Every row gives one point. A path goes straight from each point to the next, and from the last back to the first. The post is the endless flat space through its rows: a point in 2 columns, a line in 3, a plane in 4, and so on, so that a path can go around it. How many times does the path go around the post? Going back the other way cancels.

Post (1 x 2):
.00  -.19
Path (24 x 2):
.49  .08
.15  -.36
-.47  -.51
-.25  .00
.54  .05
.49  -.09
-.31  .29
-.36  -.02
.02  -.70
.39  -.43
.13  .21
-.56  .19
-.23  -.67
.52  -.73
.59  -.19
-.22  .44
-.29  -.10
-.23  -.28
-.70  .17
.20  .25
.51  -.51
.07  -.39
-.86  .16
-.33  .29
Times around: 0

Post (7 x 8):
.30  -.09  -.54  -.10  .28  .02  -.10  .09
.01  .30  -.41  .06  -.07  -.21  .18  -.07
-.05  -.03  -.04  -.14  -.03  .25  .01  -.11
-.06  .15  .52  .14  -.14  .06  -.13  .16
.22  .11  -.03  -.04  -.27  .24  -.36  -.34
.26  -.25  .22  .08  .09  .37  .06  .20
.21  .04  -.04  .03  .28  .16  -.01  -.09
Path (26 x 8):
.27  .21  -.23  .09  -.46  .08  .25  .00
.14  -.07  .30  -.06  .11  .38  .13  -.10
-.06  -.19  .48  -.08  .03  .02  -.02  .28
.16  .15  .34  .26  -.30  .10  -.28  -.23
.23  -.12  .13  .06  .09  .51  -.11  -.13
.17  -.08  -.55  -.19  -.69  .23  -.14  .12
.20  .55  -.19  -.06  -.13  -.10  .07  -.68
.02  -.14  .01  -.24  -.33  .47  .17  -.74
-.13  .08  .10  -.06  .23  .24  .01  -.34
-.41  .13  -.63  -.21  .36  .36  .31  -.39
.17  .05  -.25  -.52  .05  .54  -.50  -.32
.66  .09  -.27  -.22  -.15  -.11  -.47  -.25
-.13  .28  -.20  -.34  -.19  .18  .05  -.68
.53  -.27  .43  -.10  -.12  .22  -.22  .11
.14  .27  .00  .05  .09  .02  .19  -.72
-.06  -.04  .04  .12  .05  .31  -.12  -.16
.18  .03  -.94  .06  .11  .17  -.02  .12
.21  .48  -.29  -.25  -.16  .07  -.12  -.56
.61  .10  -.66  .08  -.18  -.21  -.12  -.04
-.03  .23  .11  .16  .32  -.09  .09  -.32
.23  .09  -.52  .34  .08  -.06  .04  .22
.38  .09  -.37  .20  .01  .15  .14  .12
.18  .38  -.30  -.12  -.12  .13  -.16  -.65
.01  -.20  -.23  -.29  -.17  .18  .00  -.07
-.37  -.31  -.28  -.11  -.12  .07  .13  .16
-.08  -.12  .23  -.07  .40  .19  -.34  .36
Times around: 5

Post (17 x 18):
-.41  .13  .28  -.01  .10  .04  .16  -.43  .12  .01  .02  .38  .55  -.10  .49  .01  -.02  .11
.08  -.07  -.31  -.06  -.09  .36  -.52  .52  -.09  -.19  -.30  -.01  .10  -.44  .03  -.05  .12  .05
.19  -.17  .28  -.01  .12  .17  .26  -.07  .15  .17  -.03  -.16  -.11  -.01  .18  -.25  .03  -.32
.41  .13  .16  .22  .04  .14  -.16  -.14  .15  .11  .27  .15  .02  -.19  -.28  .54  .56  .36
-.21  .12  -.15  .18  -.16  -.02  -.30  .23  -.18  -.15  -.40  -.01  -.21  -.22  .02  -.09  .29  -.04
-.32  -.17  .11  .04  .13  .11  .22  -.37  .16  -.23  .13  -.03  .33  .10  .14  -.08  .19  .51
-.21  .16  .03  .39  -.15  .07  .13  -.17  -.22  -.04  .21  .00  .68  -.29  -.05  .04  -.07  .32
-.11  .08  .23  .01  -.06  .03  .10  -.33  -.19  -.46  .24  .08  .45  -.06  .07  .14  -.08  .12
.19  .01  .16  .08  .58  .14  .21  -.05  .16  .04  -.11  -.15  -.17  .22  .09  .17  -.02  .01
.40  -.07  .15  .39  .15  -.18  .22  -.47  .31  .09  -.01  .22  -.25  .29  .13  -.01  .02  .28
-.17  .05  .36  -.29  -.15  -.26  .18  -.16  .43  -.08  -.16  -.23  .54  -.13  .14  -.02  .08  .27
-.08  .37  -.21  -.07  -.29  .24  -.30  .35  -.37  -.11  -.19  .11  .21  -.02  -.14  -.39  .32  .16
-.04  -.09  -.17  -.14  -.36  -.12  .15  .24  -.29  .04  -.10  -.17  -.14  -.31  .29  -.18  .05  .22
.19  .09  -.22  .01  .36  -.07  .17  .08  .33  -.22  -.01  .02  -.26  -.18  .22  -.30  .15  -.28
-.07  -.24  -.19  -.16  .11  -.20  -.02  .34  .09  .03  -.08  -.06  .07  .09  .35  -.18  .02  -.45
.17  .06  .13  .03  .25  -.12  .01  -.24  .61  .25  .26  -.26  -.32  .28  .34  .12  -.29  -.15
.04  -.10  -.06  -.33  -.09  .06  .24  .46  .36  .01  -.16  .06  -.23  .01  .00  -.10  .02  -.25
Path (25 x 18):
-.06  .09  -.16  -.08  .02  -.14  .04  -.23  .02  -.37  -.07  .00  -.33  -.10  .12  .12  -.22  -.10
.18  -.01  -.25  .10  -.15  .08  -.53  .32  -.01  .12  -.34  -.12  .15  -.22  .10  .51  .31  .31
.04  .27  -.43  .30  -.68  -.44  -.13  -.03  .29  .33  -.35  -.08  -.26  -.17  .27  .22  -.08  .60
.35  .06  .02  -.45  -.11  -.13  .02  .04  .62  .22  -.07  .14  .02  -.26  .43  .17  .32  .32
-.31  .02  .26  .30  -.20  -.28  -.03  -.05  .51  .32  -.07  -.47  -.18  .19  .56  -.15  -.18  -.04
-.94  .06  .19  -.29  .29  .09  -.16  -.24  .05  -.63  -.09  .27  .22  .46  .26  -.29  .35  -.23
-.29  -.10  .15  -.13  .15  -.64  .13  -.18  .31  .27  -.33  -.05  .38  -.33  .61  -.02  -.09  -.60
.04  .15  -.04  .09  -.38  .09  -.37  -.12  -.35  .03  -.57  .09  .03  -.31  .28  -.08  .38  .30
.18  .16  .00  .23  .69  -.02  .34  -.01  .78  -.14  -.12  -.05  .61  -.18  -.01  .24  .13  -.52
-.19  .23  .18  -.28  -.13  -.25  -.04  .38  -.15  .16  -.26  -.07  -.10  .14  .48  .16  -.04  .39
-.25  -.03  -.12  .35  .04  -.48  -.40  .03  .16  .11  -.26  .31  .23  -.46  .38  -.24  .43  .52
.49  -.32  .21  -.30  .24  -.21  -.22  -.21  .37  -.08  .01  .04  .08  -.35  .35  .30  -.33  -.39
.09  -.51  -.43  .09  .11  .46  -.08  .18  .26  .05  .04  -.13  .36  -.12  .24  .30  -.23  -.13
.16  .24  -.08  .40  -.05  -.51  .00  -.36  -.16  .09  .18  -.02  .11  .00  .66  -.39  .17  .08
-.07  -.26  .03  -.10  .22  .22  .41  .27  -.32  -.54  -.06  .21  .30  -.34  .26  -.36  .01  .06
-.08  -.29  .14  -.27  .35  .03  .22  .30  .24  -.63  .01  -.09  .04  -.26  .45  -.11  -.12  -.54
.50  .20  -.03  .10  -.09  -.65  -.10  .24  .46  .19  .31  -.06  -.69  -.31  -.18  .42  .21  .09
-.20  -.03  .03  .44  .43  -.46  .28  -.64  .06  -.10  -.13  .49  -.25  -.29  .39  .42  .05  .32
.34  .26  -.10  .10  .28  .52  .15  .28  .45  .18  .04  .17  .00  -.49  -.44  .21  .60  -.20
.38  -.06  -.07  -.04  -.19  .03  .12  .16  .21  -.50  .08  .22  .55  .17  .09  -.27  .00  -.20
-.30  .32  -.01  -.03  -.48  -.14  -.43  -.16  -.54  -.02  .16  -.08  .40  -.22  .81  -.89  -.24  .50
-.23  .15  .21  .06  .24  .08  -.34  -.04  -.40  -.06  .08  -.35  .18  .08  .10  .04  -.05  -.26
-.14  .09  .00  .42  .03  -.37  -.32  -.29  -.13  -.44  -.36  .02  .27  -.67  .53  -.54  .43  .10
-.13  -.05  -.11  -.33  -.03  -.27  -.51  .46  -.04  .25  -.12  -.57  -.19  .28  .52  .14  -.03  .61
-.19  .25  -.02  -.02  .10  -.08  -.25  -.09  -.64  -.23  -.40  .76  -.17  .16  .07  -.29  .54  .35
Times around: 4
